Rows are points. Each copy is the shape, with its points in the same order, stretched, turned, moved and blurred by noise. Is it also mirrored, or only turned?

Shape (8 x 3)
[[-59  31  30]
 [  1  37  26]
 [  9 -81   7]
 [ 21  27 -33]
 [ 19  30  -4]
 [ 14 -51  22]
 [-15   5  19]
 [  3  30 -26]]
Copy 1 (8 x 3)
[[-61  47  19]
 [ -5  44  16]
 [ -4 -71  -7]
 [ 21  35 -42]
 [ 14  38   3]
 [  9 -38  13]
 [-19  12  10]
 [  0  35 -34]]
Copy 1 is: only turned
Copy 2 (8 x 3)
[[ 19 -78  -3]
 [ 48 -21  -2]
 [-39  18  73]
 [ 12  20 -33]
 [ 31   7 -16]
 [ -6  11  62]
 [ 14 -27  15]
 [ 12   2 -34]]
Copy 2 is: mirrored
Copy 3 (8 x 3)
[[-76   1 -13]
 [-19  22 -43]
 [ 26 -93 -17]
 [ 25  43  -4]
 [ 11  27 -25]
 [ 21 -55 -35]
 [-24 -15 -32]
 [ 13  28  -3]]
Copy 3 is: mirrored

Shape (6 x 3)
[[  7 -45  10]
 [ 21  -2  -8]
 [-47 -43 -37]
 [  8  11 -44]
 [ -9 -26 -27]
 [ 42  59  52]]
Copy 1 (6 x 3)
[[ -3  39   1]
 [ 18  -6  -5]
 [-51  28 -50]
 [  4 -26 -36]
 [-12  12 -32]
 [ 35 -51  71]]
Copy 1 is: mirrored
Copy 2 (6 x 3)
[[-13 -15 -51]
 [ 11   6 -16]
 [-36 -67 -12]
 [ 22 -18  10]
 [  2 -35 -21]
 [  3  91   8]]
Copy 2 is: mirrored
Copy 3 (6 x 3)
[[ -9 -28  16]
 [-11  20   4]
 [-16 -33 -49]
 [-23  37 -27]
 [-19  -6 -20]
 [ 46  62  42]]
Copy 3 is: mirrored

Shape (8 x 4)
[[ 85  -9 -30 -36]
 [-11  30  18  25]
 [-45 -19  22  28]
 [-58  19 -10  22]
 [ 35  18 -13  36]
 [-24 -26 -32  -3]
 [-32   9  28   7]
 [ 31  22  13  27]]
Copy 1 (8 x 4)
[[ 86  -4 -22  27]
 [-50  26 -21  39]
 [-65 -27 -15  17]
 [-70  16 -42  -4]
 [ -2  -1 -47  52]
 [-13 -21 -44 -18]
 [-55   1  -2  26]
 [-14  10 -19  63]]
Copy 1 is: only turned
Copy 2 (8 x 4)
[[ 83  22  23 -20]
 [-34  13 -13  26]
 [-54 -36 -16   6]
 [-62   8 -45  -3]
 [ 27  16 -17  35]
 [ -4 -20 -38 -34]
 [-47   0   2   2]
 [ 10  15   2  35]]
Copy 2 is: only turned

Shape (10 x 6)
[[-42 -30   0 -28  32 -54]
 [-15  40  11   0 -10  -7]
 [ 10   9 -34 -25  13  17]
 [ 10  66  -6 -27 -49  16]
 [-52 -13  24 -24  40  27]
 [-44  -1 -44 -34 -49   9]
 [ 30 -28  18  -4 -41 -48]
 [-45   3  24 -25  31 -19]
 [ 28  29 -70  48 -31  51]
 [ 30  -9  20  39 -43  10]]
Copy 1 (10 x 6)
[[-47 -45 -30   3  23 -38]
 [-20  36  18  23 -20 -15]
 [ 13  25 -16  -3  10  14]
 [ -3  73  18  -4 -63  17]
 [-41 -32  20  30  27  20]
 [-22  12 -51  17 -42  33]
 [ 21 -20  -5  -4 -50 -59]
 [-53 -20  14  14  14 -17]
 [ 69  81 -35  53  -3  20]
 [ 46  11  19  42 -39 -31]]
Copy 1 is: only turned
Copy 2 (10 x 6)
[[  1 -57   5 -23  44 -43]
 [  2  30  15  -3  12 -11]
 [  9   3 -42 -33   1  11]
 [ -9  70  10 -37 -37  12]
 [-15 -42  11  12  46  26]
 [-74   5 -18 -29 -23 -10]
 [ 35 -29  26 -28 -48 -34]
 [ -4 -27  18  -5  52 -12]
 [-10  44 -71  35 -56  -1]
 [ 18  -3   4  41 -60 -15]]
Copy 2 is: only turned
Copy 3 (10 x 6)
[[-12 -26 -31  15  30 -66]
 [  1  33  35   6  -3 -18]
 [ 30  23 -24 -30  -9   5]
 [ 30  41  48 -51 -22  -6]
 [-60   0 -28   1 -19  -3]
 [ -5  -6  -2 -71  41 -13]
 [ 63 -44  39   0  -1 -29]
 [-35   2 -11  13  -3 -45]
 [ 58  52  10 -29  26  85]
 [ 47 -13  45   8  -9  44]]
Copy 3 is: mirrored
